Rows are points. Examples show where two turns around zero, p and q, send a point. Where does a point land after both, in the order given? Backwards means that the second turn is done in reverse. Each puzzle has new turns, and all numbers are rounded.

Turn p:
[-36, -26] -> [-43,  11]
[22, 29] -> [36,  2]
[14, -3] -> [  7, -13]
Turn q:
[25,  9] -> [  7, -26]
[ -7, -32] -> [-31,   9]
[-26,  -7] -> [-5, 26]
[32, -9] -> [-11, -31]
[-24,  39] -> [41, 21]
Where do these land?
p, then q backwards: [-33,  29] -> [-44,  -2]
p, then q: [15,  0] -> [-12,  -9]
q, then p: [ 18, -30] -> [-32,  14]

Turn p:
[-28, -29] -> [-13, -38]
[35,  4] -> [30, 19]
[-18, -10] -> [-12, -17]
[12, 34] -> [-4, 36]
Turn q:
[-24,  22] -> [-10,  31]
[-28, -30] -> [-39, -12]
[23, 17] -> [28,  3]
[29, -9] -> [ 21, -22]
Where do these land?
p, then q backwards: [-19,  28] -> [-34,   0]
q, then p: [38, -8] -> [ 37, -11]
q, then p backwards: [-19, -20] -> [-27,   4]

Turn p:
[28, 46,  7] -> [-39,  21, -32]
[ -6, -56,  11] -> [ 41, -40,   9]
[ 21,   8, -15] -> [-26,  -8,   0]
[-39,   8,   1] -> [20, 30, 17]
[-3, -6, -5] -> [ 2, -4,  7]
Turn q:
[ 14,  -4, -36] -> [ 33,  17, -10]
[ 9,  7, -6] -> [ 2, 10, -7]
[18, 18, 14] -> [-21,  18,  -7]
[-3, 30, -8] -> [ -6,   1, -31]
[-46, -59,  33] -> [ -2, -56,  60]
[9, 8, 3] -> [-7,  9, -5]
Where do these land?
q, then p backwards: [13, -6, -9] -> [-16,   4,   4]
p, then q: [-10, -17,  15] -> [ 4, 23,  8]
q, then p: [  0, -14,  37] -> [36, 15, -8]
p, then q: [-46,  11, -34] -> [-58,   2,  -8]
p, then q: [ 42,  27, -11] -> [ 22, -45, -11]

Turn p:
[54, -7,  9] -> [ 36, -41,   6]
[-31,  25,   0] -> [ -9,  34, -18]
[-13,  10,  27] -> [14, 27,  8]
[-9,  9,  0] -> [-2, 11, -7]
[ -1, -37, -37] -> [-41, -31,  10]
Turn q:
[ 8,  0, 24] -> [23,  4,  8]
[  2, -25,   8] -> [ 15,   5, -21]
[ 72,   5, -16] -> [-10,  72,  14]
[-15,  15,  -1] -> [ -7, -17,  11]
[-26,  10,   8] -> [  2, -28,   7]
[-40,  -6, -23] -> [-24, -35, -20]
Where do these land?
p, then q backwards: [19, -1, 29] -> [ 4,  5, 34]
p, then q: [-18, -13,  -7] -> [  4, -23,   4]
q, then p backwards: [10,  8, 22] -> [ 6, -3, 24]
p, then q: [ 27, -21, -28] -> [ 12,  -4, -42]
p, then q: [-38, -19, -39] -> [ -9, -56,  -8]
p, then q backwards: [ 1, 46, 22] -> [ 25, -39,  20]

Turn p:
[-2,  3, 27, 23] -> [ -3,  18,   9, -29]
[ -3, -15,  25, -22] -> [  9, -22, -15, -23]
[-43, -11, -17, -25] -> [ 43,  -4, -26,  19]
[-6, 50, 31, 10] -> [ 17,   5,  52, -24]
[  9, -12, -52, -24] -> [ -8, -17, -20,  53]
[ 19, -16,   0,  43] -> [-36,  33,  -5,  -9]
[ 26,   2, -13,  -5] -> [-23, -12,   5,  14]
Turn q:
[ 56, -13, -49,  17] -> [-29, -41,  -9,  58]
[-14,  -2,  15,  15] -> [ 3, 25,  0, -2]
[  3, -20,  14, -14] -> [-18,   1,  17, -14]
[-14,  32, -19,   2] -> [ 29,  -9, -26,   0]
[ 11, -11,  46, -12] -> [ -3,  15,  46, -14]
[-42,  14,  -6,  -8] -> [ 17,   9, -28, -30]
Where do these land?
p, then q backwards: [-8, 63, -2, 38] -> [22, -2, 70, 11]
q, then p backwards: [ 31, -15,   9, -29] -> [ 33,  28,  11, -12]
p, then q backwards: [  4,  -3,  -2, -10] -> [  5,   2, -10,  -4]
p, then q: [ 25,  19, -35, -16] -> [-12,  46,  -5,  12]
p, then q backwards: [ -8, -30,  14, -26] -> [-19,  15, -32, -16]
p, then q backwards: [ -7, -18,  -2,  39] -> [-30, -19,  11,  23]
q, then p backwards: [-37, -17,  18,   3] -> [ -6, -14,  20,  36]

Turn p:
[-10,  52,   2,  22,   9, -18] -> [ 40, -39,  11,  21,  -1,   8]
[  4,  15,  16, -32,  -7,  20] -> [ -6, -18, -26, -21, -16, -15]
[-19, -28,  48,  18,  55, -30] -> [-28, -11,  26,  51,  37, -46]
[ 8, 11, 32,  1,  5, 39] -> [ 12,   0, -18,  -2, -22, -42]
[ 19,   7, -18,   2,   3, -14] -> [ -3,  -3,  11,   8, -15,  23]
[ 21, -26, -20, -23, -32,  39] -> [-14,  39, -23, -41, -24,   7]
[-20, -27, -56,   3, -10, -18] -> [ -6,  24,  30, -24,  27,  43]
[ -3,  -3,  -4,   8, -24, -18] -> [  6,   7, -12,   8,  14,  22]
Turn q:
[  7,  -4, -20,  26,  43, -17] -> [ 12,  23,  30,   1, -41,   2]
[-12,  -3,  41,  -8,  30,  22] -> [  6,  37,  -4,  -2,  22, -37]
[-24,  36,  12,  21,  -1,  13] -> [-34,  14,  27,  -2,  24,   0]
[ 44,   6, -17, -32, -11,   1] -> [ 20, -18, -26, -39,  -6,  22]
[-21, -24, -36, -25, -33,  18] -> [-13, -11, -47,  29,  -1,  32]
[ 42, -33,   3,  24, -21, -30] -> [ 48, -44,  18,   9, -10,   2]
[-36,  23,  17,  -7,  -6,  -7] -> [-41,  -1,   1,   2,  12, -21]
Where do these land?
p, then q: [ -6,  -1,  37, -19,  29,  -5] -> [ -3, -11,   9,  33, -30, -21]
p, then q: [ -7,  31, -19,   3, -30,   5] -> [ 28,   3, -23, -18,   7,  25]
q, then p backwards: [ 10,   3, -16,  37,  10,  18] -> [  4,  -6, -35,  27,   2, -13]
p, then q backwards: [ 44,  -4, -13,  31, -48,  35] -> [ 12, -30, -38, -18,  57,  24]
p, then q: [-28,  -4,  42,  20, -19, -26] -> [ 18,  27,  34,   1, -41,  12]
q, then p backwards: [-21, -19, -20,  -1,  24,  -4] -> [38, -7,  8, 14, -2,  7]
q, then p: [ 16,  -1, -23,   5,  17, -20] -> [  2,  10, -36,  -7,  -6,   6]
p, then q: [ -9,  -5,  13, -76,  17,  -4] -> [-24,   4, -48,  46, -30, -21]
